Rows are points. To make a cloud, some directions were put in groups of two or more. Within a group, all points are equally far from the middle, so they leave a hole (a ring in 2 directions, a hollow ball in 3). The other directions are filled evenly. Then the cloud was stretched, turned, moved and blurred a little. Count the holes, and give their numbers of directions, smallest first.

Cloud:
[[ 0.00  0.18]
 [-0.36 -0.29]
 [-0.20 -0.27]
 [ 0.16 -0.13]
 [-0.40 -0.34]
 [ 0.26  0.07]
 [-0.44  0.09]
 [-0.16  0.50]
 [-0.32  0.05]
 [-0.17  0.00]
 [-0.26 -0.34]
 [ 0.24 -0.40]
 [-0.19 -0.48]
 [ 0.03 -0.21]
 [ 0.04 -0.49]]
Holes: 0

Cloud (19 x 3):
[[ 0.21 -0.02 -0.29]
 [ 0.22 -0.33  0.14]
 [-0.03  0.24  0.38]
 [ 0.20  0.20  0.09]
 [-0.39  0.08 -0.13]
 [-0.41  0.29 -0.01]
 [-0.40 -0.01 -0.03]
 [-0.40  0.28 -0.15]
 [-0.15  0.66  0.10]
 [ 0.03 -0.56 -0.05]
 [ 0.13 -0.39 -0.11]
 [ 0.22 -0.25  0.08]
 [-0.10  0.28  0.38]
 [-0.21 -0.38 -0.13]
 [ 0.12 -0.61  0.07]
 [-0.19 -0.53 -0.05]
 [ 0.19 -0.07  0.27]
 [-0.22  0.28 -0.56]
 [ 0.26  0.21 -0.22]]
Holes: 1 (2)

Cloud (32 x 4):
[[-0.07 -0.25  0.23  0.04]
 [ 0.37 -0.20  0.06 -0.19]
 [ 0.17 -0.18 -0.40 -0.01]
 [-0.16  0.11  0.03  0.11]
 [ 0.16 -0.08  0.17  0.31]
 [-0.43  0.01 -0.03  0.16]
 [-0.49 -0.22 -0.11 -0.35]
 [-0.32 -0.09 -0.10  0.03]
 [-0.44 -0.01 -0.10  0.01]
 [-0.28 -0.31  0.33  0.25]
 [-0.01 -0.47  0.11  0.12]
 [ 0.29 -0.49  0.04 -0.07]
 [-0.08 -0.15  0.08 -0.15]
 [-0.29  0.53 -0.05  0.13]
 [ 0.08 -0.29  0.07  0.41]
 [-0.34  0.39 -0.36  0.40]
 [-0.12 -0.14  0.16  0.08]
 [ 0.06 -0.62  0.28  0.02]
 [-0.10  0.42 -0.12  0.42]
 [ 0.28 -0.64 -0.13 -0.26]
 [ 0.22 -0.54  0.39 -0.34]
 [ 0.15  0.33  0.08  0.47]
 [ 0.59  0.25 -0.01 -0.25]
 [-0.41 -0.13  0.44  0.33]
 [ 0.37 -0.13  0.37 -0.14]
 [ 0.56  0.13 -0.11  0.08]
 [ 0.47 -0.10  0.01 -0.12]
 [ 0.34 -0.01 -0.09 -0.06]
 [-0.05  0.31  0.24  0.34]
 [ 0.39  0.13  0.58 -0.36]
 [ 0.28 -0.25 -0.04  0.03]
 [ 0.26 -0.16  0.41 -0.42]]
Holes: 0
